Each point is reached from the start by the listed moves, each made 0, 1 or 2 times, or once backwards (-1), plus a little noise. Is the number of moves made odd or even? Then give how often each move was made.

Moves:
(1): [0.185, 0.089, 0.052, 0.042]
(2): [-0.132, -0.034, -0.047,  0.255]
(3): [-0.042, -0.029,  0.167, -0.088]
Start: [ 0.069, -0.007,  0.097,  0.053]
Points:
[-0.292, -0.172,  0.159,  0.179] -> odd (-1, 1, 1)
[ 0.029, -0.033,  0.264, -0.035] -> odd (0, 0, 1)
[ 0.343,  0.081,  0.367, -0.257] -> odd (1, -1, 1)
[ 0.354,  0.113,  0.535, -0.030] -> even (2, 0, 2)
[-0.278, -0.140,  0.336,  0.388] -> even (0, 2, 2)

Moves:
(1): [-0.054,  0.059, -0.010, -0.036,  0.050,  0.022, -0.048, -0.019,  0.095,
  0.054, -0.057,  0.070,  0.006]
(2): [-0.006,  0.107, -0.021,  0.039,  0.115,  0.043, -0.015,  0.042, -0.154,
  0.051, -0.036,  0.086,  0.048]
(3): [ 0.131,  0.002,  0.055, -0.107, -0.186, -0.002, -0.042, -0.106, -0.045,
 -0.001,  0.223, -0.007,  0.012]
(4): [ 0.034, -0.065, -0.035,  0.103, -0.039, -0.040, -0.171,  0.008,  0.003,
  0.042,  0.038, -0.033, -0.031]
(5): [ 0.026,  0.086,  0.191,  0.068,  0.264, -0.011,  0.048, -0.076,  0.050,
  0.024, -0.048,  0.031,  0.086]
(6): [-0.029,  0.017,  0.051,  0.034,  0.033,  0.096,  0.048,  0.005,  0.007,
  0.102,  0.004, -0.063,  0.051]
(7): [-0.032,  0.088, -0.112,  0.079,  0.091, -0.107,  0.124, -0.011,  0.110,
  0.022, -0.003, -0.051,  0.019]
(8): [ 0.060,  0.027,  0.042,  0.116,  0.098,  0.113,  0.158,  0.046, -0.006,
  0.069,  0.039,  0.190, -0.131]
(9): [-0.149,  0.073,  0.112,  0.099, -0.038, -0.042, -0.098,  0.058,  0.007,
  0.034,  0.058, -0.076, -0.048]
(10): [-0.036, -0.031,  0.045, -0.088,  0.156, -0.075, -0.008,  0.045, -0.015,
  0.064,  0.001, -0.028, -0.011]
(11): [-0.056, -0.006, -0.033,  0.018,  0.046,  0.104,  0.056, -0.179,  0.007,
 -0.065,  0.055, -0.027, -0.124]
Start: [-0.019, -0.044,  0.023,  0.018,  0.107, -0.030,  0.105,  0.075, -0.088,
 -0.012, -0.086,  0.029, -0.054]
Points:
[ 0.105, -0.113, -0.062, -0.153,  0.367, -0.542, -0.109,  0.068,  0.295,
 -0.003, -0.282, -0.085,  0.217] -> even (1, -1, 0, 1, 1, -1, 1, -1, -1, 1, -1)
[ 0.108, -0.048,  0.058,  0.433,  1.058,  0.374,  0.173, -0.082, -0.428,
  0.105, -0.233,  0.666, -0.483] -> even (0, 2, -1, 2, 1, -1, -1, 2, -1, 1, 2)
[-0.099,  0.045,  0.173, -0.209,  0.522, -0.338,  0.535, -0.303,  0.178,
  0.010,  0.161, -0.518,  0.109] -> even (-1, -1, 1, -1, 1, 1, 2, -1, 0, 2, 1)
[ 0.275,  0.175,  0.437,  0.542,  0.591,  0.157, -0.178,  0.210, -0.399,
  0.270, -0.207,  0.487,  0.140] -> even (0, 2, 0, 2, 2, 0, -1, 1, 0, -1, -1)
[-0.424,  0.318, -0.072,  0.175,  0.109, -0.154,  0.069,  0.088, -0.330,
  0.250,  0.307, -0.519, -0.001] -> even (-1, 2, 1, 0, -1, 2, 2, -1, 2, 1, 1)
[ 0.219, -0.016,  0.716, -0.259,  0.058, -0.420, -0.307, -0.031, -0.316,
 -0.033,  0.282, -0.149,  0.257] -> odd (-1, 0, 2, 0, 2, -1, -1, -1, 1, 1, -1)
[ 0.115, -0.072,  0.707,  0.240, -0.395, -0.227, -0.627, -0.279, -0.084,
 -0.077,  0.504, -0.405,  0.048] -> odd (-1, -1, 2, 2, 2, 0, -1, -1, 2, -1, 0)

Moves:
(1): [-0.007,  0.027,  0.020, -0.057,  0.007,  0.118,  0.018, -0.059, -0.011,
 -0.001,  0.011, -0.052,  0.003,  0.003,  0.060,  0.024,  0.028, -0.099,
 -0.006, -0.003,  0.012, -0.106,  0.042,  0.004,  0.003,  0.007]
(2): [-0.002,  0.080,  0.032, -0.077,  0.034,  0.061, -0.025, -0.073,  0.044,
 -0.117,  0.014, -0.038, -0.120, -0.085,  0.050,  0.133,  0.038, -0.062,
  0.041, -0.037,  0.048,  0.080,  0.110,  0.041, -0.004,  0.085]
(3): [-0.009,  0.000, -0.027,  0.040,  0.026, -0.016, -0.023, -0.098, -0.037,
  0.038, -0.024, -0.074, -0.010,  0.096,  0.067,  0.098,  0.104,  0.046,
  0.059,  0.003,  0.100,  0.072, -0.002, -0.046, -0.025, -0.017]
(4): [ 0.066,  0.062, -0.010,  0.073, -0.022, -0.089, -0.055,  0.094, -0.026,
 -0.075,  0.057, -0.014, -0.077,  0.116,  0.005,  0.041,  0.073, -0.127,
  0.038, -0.045,  0.033,  0.025, -0.133,  0.084,  0.005, -0.073]
(5): [-0.129, -0.031,  0.099,  0.013,  0.118, -0.030,  0.041, -0.051,  0.042,
  0.048, -0.023, -0.103,  0.105, -0.046,  0.053, -0.020,  0.007, -0.086,
  0.040, -0.098, -0.049,  0.138, -0.086,  0.056,  0.070,  0.067]
(6): [-0.037,  0.018,  0.000,  0.030, -0.002,  0.072,  0.015,  0.033, -0.057,
  0.012,  0.014, -0.032,  0.023, -0.038,  0.033, -0.009, -0.046, -0.015,
 -0.033,  0.028,  0.048,  0.011, -0.081,  0.029, -0.044,  0.033]
(7): [-0.001,  0.098, -0.046, -0.042,  0.027,  0.027, -0.016,  0.000,  0.023,
  0.062,  0.050,  0.028, -0.067,  0.055,  0.057,  0.028,  0.021, -0.007,
  0.090, -0.044,  0.034, -0.062, -0.032, -0.020,  0.041, -0.004]
(8): [ 0.035, -0.007,  0.042,  0.084,  0.026, -0.015,  0.091, -0.028,  0.015,
 -0.031, -0.037,  0.076,  0.012, -0.037,  0.001,  0.058,  0.001,  0.043,
  0.010,  0.009,  0.000, -0.068, -0.002, -0.057, -0.052, -0.042]
(9): [-0.025, -0.017, -0.060, -0.019, -0.021,  0.032,  0.115, -0.037,  0.063,
  0.035,  0.016, -0.033, -0.003,  0.030,  0.067,  0.026, -0.029,  0.045,
 -0.025,  0.055, -0.013,  0.054,  0.007,  0.111, -0.025, -0.099]
(10): [ 0.014, -0.020, -0.087, -0.102, -0.017,  0.002,  0.014,  0.050, -0.040,
  0.024, -0.079,  0.043, -0.098,  0.028,  0.042, -0.087,  0.016, -0.120,
  0.079, -0.038,  0.102, -0.051,  0.059,  0.104, -0.014,  0.015]
(11): [ 0.052, -0.022,  0.051,  0.084, -0.089, -0.003,  0.109,  0.170, -0.023,
 -0.069, -0.029,  0.072, -0.046,  0.041, -0.056, -0.073,  0.043,  0.198,
 -0.140, -0.033, -0.063,  0.015,  0.043, -0.024,  0.097,  0.065]
(12): [ 0.041,  0.023, -0.023,  0.035, -0.009, -0.030, -0.081, -0.065, -0.017,
  0.004,  0.081,  0.073,  0.040,  0.094,  0.063, -0.010,  0.060, -0.049,
  0.019,  0.001,  0.020, -0.042,  0.010,  0.021,  0.063,  0.039]
(13): [ 0.059,  0.029, -0.088, -0.050, -0.015, -0.004,  0.015,  0.061, -0.048,
  0.006,  0.017, -0.071,  0.124,  0.073,  0.076,  0.046, -0.011, -0.078,
 -0.066, -0.060,  0.024, -0.005, -0.013,  0.046,  0.132,  0.010]
(14): [-0.127,  0.091, -0.135,  0.163,  0.068,  0.093, -0.092,  0.109, -0.018,
 -0.152, -0.001, -0.029,  0.025,  0.058, -0.009, -0.060, -0.059,  0.049,
 -0.068,  0.065, -0.094,  0.021,  0.023, -0.001, -0.130,  0.085]
(15): [-0.097,  0.029, -0.004,  0.039,  0.024, -0.067,  0.042,  0.064, -0.034,
  0.017,  0.028, -0.066, -0.115, -0.018,  0.112,  0.025, -0.037,  0.025,
 -0.066,  0.076, -0.026, -0.044,  0.060,  0.044,  0.024,  0.013]
(16): [-0.101,  0.051, -0.022,  0.055,  0.027, -0.101, -0.070, -0.057, -0.124,
 -0.067, -0.068,  0.067, -0.011, -0.024, -0.096,  0.020,  0.099, -0.022,
  0.010,  0.160,  0.081,  0.103,  0.020,  0.044,  0.027, -0.135]
(17): [ 0.053, -0.060,  0.073, -0.027, -0.007, -0.018,  0.053,  0.014,  0.082,
 -0.015, -0.033, -0.038, -0.049,  0.076, -0.102,  0.090, -0.011, -0.047,
 -0.115, -0.012,  0.026, -0.023, -0.019,  0.027,  0.094,  0.092]
(18): [-0.027, -0.013,  0.047,  0.054,  0.028, -0.076, -0.003, -0.053,  0.036,
  0.106,  0.012,  0.061, -0.042,  0.032,  0.003,  0.041, -0.036,  0.074,
 -0.161, -0.040, -0.088,  0.033, -0.019, -0.019,  0.022, -0.008]
(19): [-0.107, -0.066, -0.050, -0.014,  0.077,  0.041, -0.078, -0.012,  0.045,
  0.033, -0.003, -0.011,  0.036, -0.149,  0.065,  0.006,  0.053, -0.071,
 -0.040,  0.111, -0.003,  0.132, -0.007, -0.085, -0.103, -0.048]
(20): [ 0.077,  0.017, -0.039,  0.026,  0.029,  0.079,  0.095,  0.087,  0.048,
  0.069,  0.081, -0.037,  0.055,  0.007, -0.027, -0.015,  0.021,  0.129,
 -0.021, -0.073, -0.084, -0.095,  0.052,  0.026, -0.048,  0.110]
(21): [ 0.020,  0.054, -0.016,  0.101, -0.014, -0.059,  0.067, -0.022, -0.108,
 -0.012,  0.096,  0.086, -0.079,  0.036, -0.080, -0.141, -0.059,  0.070,
 -0.027,  0.030,  0.128,  0.056,  0.090, -0.128,  0.113, -0.132]
(22): [ 0.023,  0.091,  0.003, -0.041,  0.079,  0.020,  0.052,  0.061, -0.184,
 -0.158,  0.103,  0.047, -0.158,  0.059, -0.003,  0.047, -0.031, -0.015,
 -0.013,  0.097, -0.001, -0.028, -0.038, -0.051,  0.003,  0.037]
(23): [-0.068, -0.042,  0.024, -0.091, -0.004, -0.055,  0.081,  0.015, -0.052,
 -0.073,  0.100, -0.028, -0.010, -0.028, -0.027,  0.039,  0.017,  0.025,
 -0.076, -0.120,  0.083, -0.036, -0.020, -0.050,  0.042, -0.033]
(24): [ 0.026, -0.058, -0.050, -0.024,  0.021,  0.007, -0.037, -0.046, -0.003,
 -0.017,  0.016,  0.016, -0.040, -0.024,  0.058, -0.058,  0.010,  0.014,
 -0.015,  0.004,  0.093, -0.021, -0.055,  0.071,  0.141, -0.059]
Start: [ 0.027,  0.057, -0.123, -0.047, -0.004, -0.048, -0.070, -0.047, -0.059,
 -0.028,  0.030,  0.085, -0.024, -0.033, -0.066, -0.136,  0.058,  0.004,
 -0.027, -0.025,  0.032, -0.032, -0.005,  0.005,  0.148,  0.030]
Points:
[-0.178,  0.107, -0.143,  0.128, -0.087, -0.022,  0.469, -0.060,  0.126,
 -0.107,  0.306, -0.587,  0.042,  0.504,  0.080,  0.414,  0.197,  0.323,
 -0.389, -0.183,  0.121, -0.286,  0.237,  0.219,  0.207,  0.245] -> odd (1, 0, 2, 0, 0, 0, 0, 0, 2, -1, 0, 1, 0, 1, 2, 0, 2, -1, -1, 1, 0, -1, 2, -1)
[-0.771,  0.747, -0.515,  0.224,  0.734,  0.117, -0.922, -0.761, -0.405,
 -0.310, -0.179,  0.669, -0.595, -0.212,  0.404,  0.184,  0.448, -0.551,
  0.404,  0.725,  0.247,  0.260,  0.469, -0.326, -0.621,  0.004] -> odd (1, 2, 1, -1, 0, 0, 2, 2, -1, 2, -1, 2, -1, 2, 0, 2, -1, 2, 2, -1, 0, 1, -1, -1)
[-0.089,  0.284, -0.141,  0.735,  0.558, -0.168,  0.039,  0.214, -0.046,
 -0.240,  0.480, -0.613,  0.202,  0.444,  0.662,  0.482,  0.179,  0.176,
 -0.676, -0.769, -0.268, -0.129, -0.470,  0.419,  0.445,  0.728] -> even (0, 1, 2, 2, 2, 1, -1, 2, -1, -1, 0, 1, 2, 2, 2, -1, 0, 2, -1, 2, -1, 0, 1, 2)
[-0.201,  0.102, -0.416, -0.148,  0.190,  0.211,  0.208,  0.187,  0.004,
 -0.209,  0.302, -0.286,  0.026,  0.081, -0.189, -0.167, -0.003, -0.313,
 -0.507, -0.066,  0.279,  0.255, -0.278,  0.413,  0.520, -0.149] -> odd (1, 0, -1, 1, 1, 1, 1, -1, 2, 0, 0, -1, 1, 1, -1, 1, 2, 0, 1, 1, 1, 0, 1, 1)
[-0.251,  0.341, -0.492,  0.607, -0.088, -0.519,  0.159,  0.274, -0.438,
  0.095,  0.392,  0.341, -0.120,  0.579, -0.042, -0.480, -0.065,  0.556,
 -0.857,  0.324, -0.266, -0.056,  0.238,  0.518,  0.713, -0.183] -> odd (0, -1, -1, 0, 0, 0, 0, -1, 2, 0, 1, 2, 1, 1, 2, 2, 0, 2, -1, 1, 1, 0, 0, 0)
[ 0.043,  0.152,  0.126,  0.111,  0.081,  0.026,  0.674, -0.139, -0.121,
 -0.261,  0.532,  0.336, -0.942, -0.043,  0.139,  0.286, -0.224,  0.476,
 -1.083,  0.142,  0.238, -0.219,  0.601, -0.413,  0.462,  0.212] -> odd (1, 2, 0, -1, -1, 1, 0, 2, 1, 0, 1, 1, 0, 0, 2, -1, 2, 2, 1, 0, 2, 1, 1, 0)
[-0.275, -0.030, -0.517, -0.222,  0.201,  0.211, -0.040, -0.063, -0.745,
 -0.341,  0.615,  0.147, -0.586,  0.004,  0.079, -0.482, -0.310, -0.351,
 -0.722,  0.260,  0.655,  0.076, -0.410, -0.281,  0.105, -0.658] -> odd (2, -1, 0, 1, -1, 2, -1, -1, 1, 1, -1, -1, 0, 1, -1, -1, 0, 2, 2, -1, 2, 2, 2, 2)
[-0.157,  0.218,  0.442, -0.157, -0.082, -0.072,  0.043, -0.225,  0.072,
  0.157,  0.186, -0.125,  0.079, -0.149,  0.234,  0.015,  0.183,  0.283,
  0.118, -0.838,  0.115,  0.355, -0.066, -0.175,  0.637,  0.620] -> odd (-1, 2, 1, -1, 2, 2, 2, -1, -1, -1, 2, 1, 0, -1, 0, -1, -1, 0, -1, -1, 0, -1, 1, -1)
[ 0.435, -0.197, -0.367,  0.035, -0.159,  0.405,  0.266,  0.384, -0.048,
 -0.105,  0.263, -0.292,  0.652,  0.232,  0.507,  0.171,  0.796, -0.241,
 -0.298, -0.716,  0.324, -0.345, -0.259,  0.154,  0.053,  0.399] -> odd (2, 0, 2, 2, 0, 2, -1, 2, 0, 1, 2, 2, 2, 0, -1, -1, 0, -1, 2, 2, -1, -1, 2, 0)
[-0.283,  0.744, -0.365,  0.151,  0.168, -0.214, -0.206,  0.134, -0.277,
  0.067,  0.216, -0.242, -0.832,  0.570,  0.474,  0.250,  0.217, -0.095,
  0.067, -0.277,  0.061, -0.021,  0.061,  0.272,  0.007,  0.064] -> odd (1, 1, 2, 2, 0, 0, 2, -1, 0, 1, 0, -1, 0, 1, 2, 0, -1, 2, -1, 0, 0, 0, 0, -1)
